Each row is a point. Any point is a mix of the corners, with weights that add up to 1. It lies inside the corners' shape when no weight is negative. Is each point inside? If not, which corners have a negative weight?
In the rows, zero is written as 128.

Corners:
(1): [154 139 191]
(2): [ 74 171 134]
(3): [171  64 138]
(4): [147 118 101]
Points:
[178 106 173] => outside (2)
[132 155 169] => outside (3)
[170  92 127] => outside (2)
[165  74 138] => inside
[179 122 196] => outside (2)
[142 119 114] => inside
[ 98 164 139] => outside (3)

Corners:
(1): [120  66 155  77  73 137]
(2): [182 134 107  75  77 147]
(3): [ 60 157 201  94  88 121]
(4): [108 155  82  91 123 132]
(5): [133 124  83 134 161  83]
(6): [101 103 135 152 186 116]
(7): [ 89  64 186 181  90 134]
Points:
[ 91 140 117 115 178 100] => outside (2, 7)
[124 145  85 144 170  91] => outside (1)
[ 68  86 195 150 116 111] => outside (2, 4)
[139 110 123  98 102 127] => inside
[ 53 105 204 134  97 126] => outside (2, 5)
[119 127 124 100 128 123] => outside (7)

Corners:
(1): [228 126 157  90 128 191 146 151]
(2): [115  79 117 220 101 129 171  74]
(3): [206  97 146 148 122 120  87  52]
(4): [131 116 135 120 170  47  74 159]
(5): [ 74 112 180  54 144 142 134 105]
(6): [ 90 148 163 149 112  13 129 173]
(7): [142 136  48 154  59  58 114 167]
(8): [ 97 193 143 106 142 170 174 146]
(9): [139 136 176 199 102 154 114 162]
Points:
[170 101 147 153 130 175 138  74] => outside (6, 7)
[120 134 152 132 127 132 134 129] => inside
[140 144 156 104 126 116 111 155] => outside (2)
[109 139 145 147 119  95 145 139] => inside
[131 116 137 145 141  85 105 140] => inside
[129 129 134 143 107 112 119 146] => inside

Corners:
(1): [113 185 145 154 155 143  72 175 186 182 118]
(2): [167  88 117 149 100 135 130 169  65 204 149]
(3): [149  97  98 171 167  94 131 103  82 155 177]
(4): [ 53 133 168  39 189  61 108  64 130 122  99]
(5): [ 93 152 100 163 121 135  95 107 160 164  52]
(6): [147  90 150 134 168 112 193 120  85 121 111]
(7): [116 114 135 156 137 172 137 108  36 165 179]
(8): [111 142 117 149 103 160 116 144 217 183 152]
(9): [117 117 197 112 147  72  99  84 113  80 158]
(10): [140 180  79  96 136 163  90 138 179 134  83]
(11): [ 51  82 155  89 195  82  88 106 124  63 111]
(12): [113 158  79 156  96 122 164 168  90 151 127]
Points:
[ 90 156 150  88 160 124  64 129 205 113  71] => outside (3, 7, 12)
[124 145 118 136 135 130 129 135 123 178 123] => outside (9, 11)
[110 139 135 138 169 124 137 122 153  96 154] => outside (2, 4, 5)
[120 109 147 129 162 117 113 113  97 134 132] => outside (8, 12)

Corners:
(1): [120  67 104 150 109 177  60  42 154  69 144 115  85  50]
(2): [118  79 169 146 196 169  90  98 108 183 137  77  87  87]
(3): [149 179  92 169  87 130 144 157 100 175 161 113  77 140]
(4): [150 132  90  74 145 107  74  47 174 130  86  81 175 139]
(5): [115 117 152 137  63  73  90 170 100 157 106 171  45 144]
(6): [107  91  93  68  78 117 175  84 116 139  92 170 126  80]
(7): [ 85 173 104 121 149 132  77 145 196  84 129  89  35 151]
(8): [ 39 101  91 164 123  93  79 145 160 106 209 182 131  69]
(9): [122 175  96 159 130 149 154  85 103  59  97 115 120 151]
(10): [146  66 177  77 179 113 127  76 117  58 165 176 100  61]
(11): [153 176 179  42 121 179 125 165 101  60  93 144 103 155]
(12): [108 176 145 117 142 116 133  72  90  83 149  98 112  82]
(13): [127 202 114 163  85 107  96  78 160 190 116 183 139  90]
(14): [100 136 169 109  95 171 185 119 108 113 153  89  87 168]
(15): [ 72  77  82  67  63 164 111  65  91  76 143 162  25 156]
Points:
[119 113 130 120 125 133 114  92 118 117 142 137 117  96] => outside (7)
[102 151 110 122 152 169 104 136 156  93 128  61 103 130] => outside (5, 10, 13, 15)
[115 143 120 124 115 133 121  96 111 109 143 120  91 108] => inside
[127 140 111 114 122 128 110  87 134 116 118 122 118 125] => inside
[109 149 116 126 129 132 101 119 151 112 134 117  74 125] => inside
[113 128 144  99 133 129 143 121 105  97 143 119  93 134] => outside (1, 13)
[ 98 198 108  56 118 119 173  70 129  64 111 149 156 137] => outside (1, 2, 3, 5)
[113 158 103 130 117 142 114  93 136 117 137 115 110 111] => outside (5, 10)

Corners:
(1): [163  73 107 137 176 151 113 169 161 109 131 155 170 129 119  54 113  91]
(2): [135  35 133 172 160 126 229 167 141  97 115 155 145  95 145  47  82  52]
(3): [136 125 107 191 114 123  76  88 143 163 108  80 108 144  93 184 140 129]
(4): [158  37 106 155 122 112 121 183 104  89 131 203 165 118 143 103  73  63]
(5): [115 192 167 166  75 103  94 134 124 154 110 125 150 150 104 118 112 108]
(6): [148 106  93 180 182 110 160 150 117  67  94 185 165  83 141  88 111  51]
(7): [ 57 134 109 119 196 147 153 145 130 174 220 135  94  66  82 153 116 113]
(8): [ 78  98  90 134 116 173 144  86 148 105 215 147  92 104 148 120 144 117]
(9): [111  69  51 153 168  43 189 166 141 121 182 143 179 131 181  52 120  79]
(10): [131 144 135 134 146 153 133 127 127 131 101 121 119 198 133 203 102 161]
(11): [119  94 126 160 197 127 164 102  88 167 193 158 118  97  96 102 177 179]
(12): [144 168 172 178  90 116  73 154 189 150  87 116 114 123 152 206 164 169]
(13): [140 148  91 191 200 154 172 112  99 211 216 157  27 100 137  94 153 139]
(14): [159 125 103 146 166 113 180 151  71 114 224  90  56  62 119 102 120 126]
(15): [ 89 144 159 169 130 113  49 130 162 131  62 135  85 157 112 135 108 186]
(16): [104 128 107 102  83 125 123 156 139 150  46 123 134 116 106 160 133 135]
(17): [ 89 115 133 109 197 152 118  92  78 189 182  76 109  99 198 149 134 159]
(18): [150 147 172 105 103  74  77 108 178 136  77 135  98 162 106 182 129 110]
(19): [ 97 132 162 158 114 134  75 164 140 129  78 138  96 186 102 152 178  80]
Points:
[107 106 112 116 156 171 134  85 119 146 132 136 120 107 110 136  45 108] => outside (9, 11, 12, 14, 19)
[129 104 122 149 145 116 140 148 128 136 150 152 124  98 130 107 139 108] => outside (3, 10, 15)
[122 105 123 140 168 113 138 144 112 166 147 122 111 134 110 105 114 124] => outside (6, 8, 12)
[108 122 134 145 121 108 121 139 131 126 121 129 130 120 130 153 120 118] => outside (1, 13)

Corners:
(1): [123  90 104 134 167 142 140 137 143 142 129  87 136 137 131 119 191 126
 144 113]
(2): [133 151 156  63 126 158 157 132  93 129 164 136  87 123 134 125 169  98
 139 169]
(3): [144 116  98 119 124 133 173  97  82 132 164 107  67 105 113 187 128 121
 138 172]
(4): [136 186 108  52 123 122 119 152 123 148 180 164 135 111 136 127 165 125
  74 158]
(5): [129 131 116 128 144  76 129 169  72 119  66 177  92 141 118 181 122 167
 151 103]
(6): [152 178 122 114 167 159 105 202 100 116 113 148 107  82 152 123 143 188
 125 150]
(7): [189 202  85 131 202  74  98 171 143 195 148 113 135 141 176 151 171 132
 156 119]
(8): [ 83  97 122 126 127 168 129 125 153 138  81 139 113 109 139 161  78 135
 124 156]
(9): [126 146 101 146  84 145 149 127 140 136 222 142 104   7 136 147 174  34
  64 136]
(10): [150 119  88 173 114 147 153 125 121 174 145 132 123 210 163 140  72  57
 107 146]
(11): [154  92 144  99  78 161  87 144 168 118  75 166 137 146 131 147  55 144
 106 177]
(12): [122 120 133 165 170 157 147 107 139  98 152 139  53 117 114 164 127 121
 110 149]
(13): [ 80 120 166 139 159 104 138 122 120  73  91 151 116 100 136 120  97 148
 105 174]
(14): [119 167 148  79 131 156 138 174 106 133 127 110 133 141 154 211 164 159
 105 152]
(15): [139 173  92 132 119 151 135 137 142 123 147 126  79 117 127  87 141  78
  98 164]
(16): [113 121 166 112 161 150  96  97  76 149  87 121 119 115  91 160 147 112
 131 160]
(17): [125  84 132 170 126 152 160  78 144 188 129 104 103 153  99 123 163 161
 159 144]
(18): [147 141  88 133 129 153  99 186 152 169 111 161 151 136 114 168 115 162
 156 189]
(19): [178 166 115 149 208 149 189 196 133 186 163  88  57 142 104 142 131 127
 132 145]
(20): [143 156 159 127 107 151  72 170 135 123 168 111  86 140 111  93 121 121
 124 142]
(21): [122  72 157 112  74 143 102 165 140 114 121 162  74 112 141  83 164 121
  87 181]
Points:
[145 130 115 133 139 144 144 130 132 148 153 129 107 112 126 130 155 115
 120 158] => outside (5, 8, 14, 20)
[ 96 101 138 119 163 143 174 127 116 146  89 139  92 167 115 158 137 137
 128 161] => outside (3, 6, 7, 9, 11, 20)
[129  95 141 150 166 130 152 119 114 134 114 124  88 119 136 147 135 129
 135 140] => outside (4, 14, 15, 18, 20)
[127 132 140 120 154 141 101 169 140 122 116 156 104  99 128 124 127 131
 115 149] => outside (3, 10, 14, 15, 17)
[123 126 109 131 106 144 147 138 131 128 123 161 100 103 135 162 102 135
  90 172] => outside (1, 2, 7, 16, 20)

Corners:
(1): [139  37 164  97 178  69 117  42 137 163 130 101 183 111  95 112  52  99
 134 107]
(2): [ 71 137  90 188 124  88 135 128 153  85 147 231 131 140  99 132 200  74
 141 123]
(3): [167 159 111 131 118 126 186 120 143 164  78 115  87 151 122 124 204 188
 158 105]
(4): [168 150 100 111 152 104 201 142  80  89 103  91  99 150 107 202 148 131
 144  58]
(5): [160 195  61 177 162 155 220 139 167 126  84  68 128 144  86 142 119 140
 159 126]
(6): [123 210 125 138 119  60  94 148  78  52 137 142 172 121  95  75 100 108
 114 124]
(7): [188 126 194  74 113 147  98 109 145 179 125 132 188 197  92 171  76 117
  94 158]
(8): [ 69 160 157 159 171  97 124 148  86 113  84 153 163 149 113  63 122   7
 168 102]
(9): [186 133  88 139 104 183 190 126 104 148  96  74 118 111  89 140 177 106
  99  72]
(10): [150 113 107 113 107 146 127  96 128 101  96  82 106 188 138 127  84 105
  64 121]
(11): [152 151 111 106  84 191 195 103 147  54 104 105  85  76 100 115 159 115
 142 125]
(12): [ 69 161 144 151 208 114  52 114 127 101  99 149 147  99 157 104 168  62
 117  70]
(13): [144 124  92 147  99 158 185  80 121 168  67 153 105 116 115 150 125 192
 132  19]
(14): [ 79 206 102  88 202  77 133 162 159 140 163 206 141 131 147  97 136  33
  94  66]
(15): [ 41 178 155 116 146  80  19 126 133 112 158 134 164 169 102  76 121  50
 112  55]
(16): [155 160  87 137  93 128 201  83 130 187 133  88  93 125 178 171 119 133
 146 107]
(17): [ 80  69 170  87 139 126  62 147 118 152 126 100 217 135 121 130  61 139
 160 140]
(18): [ 58 119 161 125 153 136 144  84  94 142 149  88 132 142  92 151 101 189
  80 138]
(19): [139  75 196 152 104  94  90 149 154 168 115 126 112 128  90 132  72 149
 107 142]
(20): [159 145  52  88 112 131 151  65 123 153  70  85 103 133  61 217 126 152
 164 119]
(21): [210  62 168  99 169 152  80  98  97 171 157  94 132 172  98 154  12 164
 142 159]
Points:
[117 151 124 135 146 102 123 119 127 108 132 130 127 142 102 131 129  76
 114 113] => outside (3, 13, 17)
[122 133 127 115 130 119 119 107 128 138 125 128 131 140 111 139 119 128
 118  95] => outside (5, 8)
[ 81 100 190 112 175  77  18 125 155 180 149 165 201 138  85 125  68 163
 129 132] => outside (4, 8, 9, 10, 11, 16)
[122 139 113 139 140 118 151 106 123 125 116 115 120 125 107 126 124 120
 126  99] => outside (7, 17)
[132 129 127 129 129 128 133 114 126 130 116 122 133 136 105 136 112 115
 122 107] => outside (3)
[122 144 124 130 143 129 123 115 122 119 109 120 135 123 116 125 134 106
 122  97] => inside
[111 127 129 124 142 123 118 128 129 132 118 118 156 136 113 131 111 118
 139 115] => inside
[ 81 183 125 137 136  95 110 137 131 131 119 150 137 158 128 128 133 108
 124  92] => outside (1, 9, 11, 21)

Corners:
(1): [113  79 130 101 152 153 130  87 141 108  85 133 104 115 186 120 108 134
  72  96]
(2): [ 78  83 135  99 121 198 143 134 159 110 103 167 108 120  99 189 100 130
 100 144]
(3): [ 95 106 127  82 100 158 152 125 101  85 133 122 187 110  82 118 106 145
 111 129]
(4): [ 78  99 135  70 139 134 131 155 166  95 116 108 115 144  84 103 120 160
 125 177]
(5): [170 130  98 117 121  86 127 122  52 107 183 150 110 126  57 103 122 156
 162 113]
(6): [118 118 103  70 102 172 163  96 175  57 112 131 103 140 124 183  93 131
  95 150]
(7): [151 113 121  71 101 146 117 112 148 132 111 106 129 130 131 155  68 148
  90 102]
(8): [174 105 105 117  98  51 131 138  67 169 148 167  87  92 132  70 136 137
 212 136]
(9): [130 172  81 163  78   7 141 162  79 136 166 163  88 124 118 101 130 144
 152  86]
(10): [131 110 111 131 132  80 130 149 117 140 169 205 112 143 133  91 174 118
 143  84]
(11): [117 103 170 101 125 147 138 106 151 111 157 105 129 136 145 137  91  66
 104 137]
(12): [135  75 157 110 102 136 149 150 180  89 101 101 103 138 107 160 143 140
 123 168]
(13): [127 127 142 137  58  95  78 129 137 154 167 148  99 143 101  59 141 102
 140  92]
(14): [149 150 104 130 163 149 142 130  92 142 181 139 133 122 175  99 144 178
 181 130]
(15): [116 112 136  68 129 171 144  63 164 120 120  96 106 123 136 180 140  92
  49 138]
(16): [163 172  88 159 169 145 176  84 179 147 151  90 172 114 167 139 104 147
 176 131]
(17): [170 168 100 130 110  88 142 166 130 131 165 108  93  80 116  83 127 153
 193  80]
(18): [133 126 172 128 104  82 139  96  92 153 167 165  92 154 116 147 137 104
 187  79]
(19): [154  75 113  95  77  70 144 133 100 155 170 141  63 119  98  55 128 163
 147 126]
(20): [135 145 136  74 114 160 138 113 176  69 137 117 141  85 111 124  99 170
  77 149]
(21): [195 215 104 140 186 109 211 104 115 154 109 119 133 178 152  96 147 146
 137 163]
Points:
[136 122 125 109 120 118 142 119 120 120 146 137 115 130 116 121 120 129
 136 125] => inside
[143 128 124 119 118 103 144 131 117 132 146 135 114 127 121 104 124 140
 148 123] => outside (6, 15)
[140 108 129 102 102 105 135 133 124 125 137 129  82 124 112 112 124 144
 137 133] => outside (3, 10, 16)
[149 141 116 118 132 123 153 115 131 131 138 124 126 133 130 116 121 140
 137 129] => inside
[124 114 127 105 123 134 141 121 134 120 137 140 117 132 123 127 121 135
 123 131] => outside (17)
[140 128 119 108 117 113 139 119 130 121 143 125 117 124 124 109 122 139
 132 121] => outside (2)
[137 131 121 108 116 123 145 123 128 121 146 131 119 128 113 125 123 137
 137 129] => outside (1)
[132 135 122 122 126 132 141 115 130 117 138 132 123 136 129 142 123 125
 125 105] => outside (4, 8, 19, 20)

Corners:
(1): [152 119 141 147 103 133 167 109 139 114 104 126 163 132 129 131 139 146
 134 144]
(2): [129 139 109 111 122 140 112 158 111 137 144 215  99 143 120 111 136 127
 126 117]
(3): [109 142 135 104 101 134 143  94  71 143  97 131 122 134 129 156 116 145
 142 132]
(4): [147 138  99 110 138 146 157 112 130 132  96 104  98  28 117 152 150 134
  71 112]
(5): [144 136 122 115 107 124 145 121 143 140 129 136 167 134 110 143 141 128
 151 119]
(6): [136 142 139 160 107 106 100 116 122 129 151 113 126 143 126 122 175 124
 104 150]
(7): [ 95 109 115 123 106 144 128 108 130 125 133 130 115  89 136 165 137 144
 160 152]
(8): [130 145 137 176  99  98 120 154  78  89 137 138  98 136 122 117  69  61
 169 143]
(9): [105 148  47 141 159  84 111 142 132 139 103 249 133 139 134 113 115 133
 159 154]
(10): [118 126 148 109  94 109 111 192 139 121 130 143 112 128 133 113 153 132
 146 155]
(11): [141 133 142 140 208 122 117 152 149 133 131 107 116 144 132 129 150 140
 123  87]
(12): [137 119  93 116  93 119 145  99 138 140 145 111  92 135 128 111 151 136
 135 155]
(13): [122 150 112 128 104 131 110  97 120  87 141 118 134 123 110 107 112 130
 148 154]
(14): [ 49 110 134 108  84 148 110 105 102 102 149 107 122 136 127 131 114 135
  58 119]
(15): [ 87 136 152 119  98 137 128 117 138 160 152 128 131 142 138 106 145 124
 139 168]
(16): [117 141 140 132 128 122 121 129 106 123 142 112 132  90 126 116 156 146
 165  58]
(17): [144 126 132 138  98 141 112 131 135 150  90 104 101 138 133 114  87 127
 159 120]
(18): [126 128 120 142 113 132 137 126 132 144 118 135 122 128  81 115 148 134
 158 131]
(19): [141 111 144 125 109 142 132 170 104 149 139 106 161 132 134 117 147 139
 161 139]
(20): [144  86 159 127 207 112 109 124 138 146 118 128 170 140 130 120 162 136
 154  81]
(21): [148 130 122 140 148  86 121 113 124 149 146 143 107 125  99 115  73 149
 114 113]
Points:
[167 127 109 139 146 115 144 118 122 147 113 137 134 136 125 140 127 126
 106 106] => outside (7, 10, 13, 15, 16, 18)
[123 132 122 132 112 126 125 127 123 126 129 132 124 131 129 121 143 124
 142 139] => outside (21)
[123 138 124 129 127 118 115 136 115 134 133 142 117 134 119 113 130 125
 129 117] => outside (1, 7)
[116 130 127 135 144 109  94 168 117 157 134 157  98 174 136  96 145 121
 146 115] => outside (1, 4, 5, 7, 13, 21)

Corners:
(1): [162 172 196  96 174 135 152 131  75 169  82 102 117 168 141  48 128  89
 128  62]
(2): [ 75 140  40 124 159  99 153  88 196 138 138 119  86  99  63 136  89 103
 136  95]
(3): [173 165  62 125 116 165 144  46 140 186 119 153  67  90  67 136 166  86
 182  94]
(4): [115 196 162 163  73 151 159  68 145 101 117 133  95 147  98  70 151 172
  94  81]
(5): [154 106  93  86 117 138  84  86 141 138 125  96  29 102 179 122 174 155
 168 166]
(6): [ 92 124 191 134 120  94 105 161 187 158 102 109 114 158  74 160 184  76
 138 161]
(7): [129  88  79 108 125 100 114 132 205 220 125 110 158 138 157 134 166 173
 174  95]
(8): [ 90 183 155 210 117 158  81  98 164  91 144  79  68  74 100 132 110  94
 188 120]
(9): [216 107 181 187 157  96  22 144 192 205 106  83 132 142 170 187 112 188
 162 198]
(10): [146 152 164 100 163 159 190 205  98  60 109 129 144 113  73 161 142 173
 142 175]
(11): [176 149 149 185 120 176 195  66  53 158 184 188  95 120 145  81 226 109
 195 137]
(12): [ 74 113 133 135 165 168 184 159 192  90  88 162  90 144 141 172 110 160
  73 159]
(13): [ 78 210 124 141 157 104 150 168  74 125 112 195  56  87 137 183 160 103
 153 125]
(14): [134  89  99 130  80 115 121 119 130 171 159  61 119 165  78 169 119 116
 188 152]
(15): [ 93 187 106  62  76 177 172 170 144  39 150 196  70 145 105 120 136  96
 194  86]
(16): [ 79 127  76 134 103 127 208 142  86  94  89 174  86 165 168  55 107  87
 129 161]
(17): [169  94 115 161 100 119  85 128 146 152 126  44 130  85 177 114  90 113
  89 143]
(18): [108 173 200  97 164 184  73  50 121  71  83  68 115  93 146  71 158 128
 111  97]
(19): [187 117  43 216 191 172 121 130  97 111 149 133  63 113 115 156 146 156
 165 158]
(20): [162  77 126 139 158 165 105  96 142 156 106 130 115 121 123  51  87 176
  78 163]
(21): [129 128  85 178 144 156 171 181 200 153 163 107 144 149  90 129  97 153
  87 208]
Points:
[133 135 130 137 139 146 127 114 133 134 116 124 102 124 124 105 131 138
 126 134] => inside
[133 135 123 148 131 137 121 129 143 130 124 120 103 116 129 135 130 136
 137 150] => outside (1)
[129 143 124 138 136 143 134 119 130 125 117 126  89 122 122 121 131 123
 136 139] => outside (7)
[121 130 114 139 130 144 141 124 131 122 129 117 101 127 124 119 138 127
 138 133] => outside (3, 9)
[135 129 117 137 130 135 137 137 148 143 126 127 108 131 119 133 135 137
 148 138] => outside (18)
[136 136 128 153 136 153 137 112 129 127 129 126  98 118 132 120 145 129
 140 136] => inside
[119 105 143 157 164 141 100 109 163 143 114  85 104 140 146 109 123 135
 135 160] => outside (3, 4, 10, 13, 15, 17)

Corners:
(1): [ 99 130 134  80  95 157 176 161 186 162 110 116 105 105 133 109 111 150
 152 155]
(2): [114  56  85 118 140 177 202 153 167 159 208 185  63 107  88 103 174 105
 161  61]
(3): [165  74 161 191 121  77  84  82 137 195 191 180 166 175 159 137 127 178
 136 126]
(4): [191 143 138 125 127  87 130 147  96 103 188 125 160  93 100 137 126 132
 144 119]
(5): [119  92  52 138 167 150 210 116 172 102 143 172 164 137  74  91  85 105
 105 158]
(6): [143 120  76  98 126 173  75 163 200 131  97 144 100 123  71 197 166  54
 161  84]
(7): [130 199 149  86 152 125  93 150 139 100  52  34 101 101 183 172 202 178
 123 188]
(8): [ 99 177 184 108  91  68 153 136 105 155  60 134 162  89 127 157 202 123
 171 111]
(9): [ 57 165  89 140 131 117 201  92 106  53  96 166  66 115 125 114  41  93
  36 185]
(10): [125 163  85  96 104 106 117 122  89 131 134  96  94 188 117 167 162 145
 131 156]
(11): [166 133  75 128  86 116 104 119 121 159 106 138 160 100 138 111 175 103
 115 148]
(12): [203 110  96 153 184  62 204 140 183 137  56  94 161 121 147 139 103 195
  83  95]
(13): [ 80  71 160 163  73 135  59  83  73 128 203 134 148 164 177 144 118 140
 104 104]
(14): [110 129  75 173 105 103 165 138 168 148 213 210 159 117 150  46  80 125
 149 115]
(15): [172 150 131 134 102 105 177 101 149 101  92  93 171 156  91 119 187 158
 152  88]
(16): [211 138 163 129 182 139 168 136  89 161 152 125 131 170 197 141 162 172
  78 127]
(17): [154 153 158  78 152 144 116 125  99 121 143 103 145 116  83  85 143 151
 163 100]
(18): [147 138 107 104 150  66 145 127 150 165 193 134 114 165 159 113 109  89
  52 158]
(19): [ 68 160 131 138  73  94 170 165 165 128  47 156  87 179  34 138 114 134
  26 171]
(20): [ 66  78  97  67  47 150  23  73  89 127 200 185 115 188 151 153 186 157
 110 149]
(21): [126  84 163 117 145  93  77 143  99  90  74 150  95 213 116 130 132 145
  78 184]
Points:
[125 126 121 116 116 116 126 129 133 138 124 137 116 146 127 131 146 132
 114 133] => outside (4, 5)
[119 140 142 116 107 117 119 125 100 125 135 136 116 146 137 126 148 150
 119 146] => outside (5, 6, 12, 18)
[131 132 125 129 123 112 140 121 125 131 150 141 131 144 119 134 137 140
 112 121] => outside (1, 11, 21)
[127 118 115 131 121 114 147 128 141 134 140 157 131 136 119 114 122 126
 113 122] => outside (7, 10)
[165 106  84 165 157 123 175 126 161 133 192 159 132 148  87 120  90 106
 114  78] => outside (1, 7, 8, 11, 20, 21)
[ 95 134 110 106  95 124 123 130 133 117 131 146 117 138 106 125 146 121
 119 140] => outside (3, 12, 16)
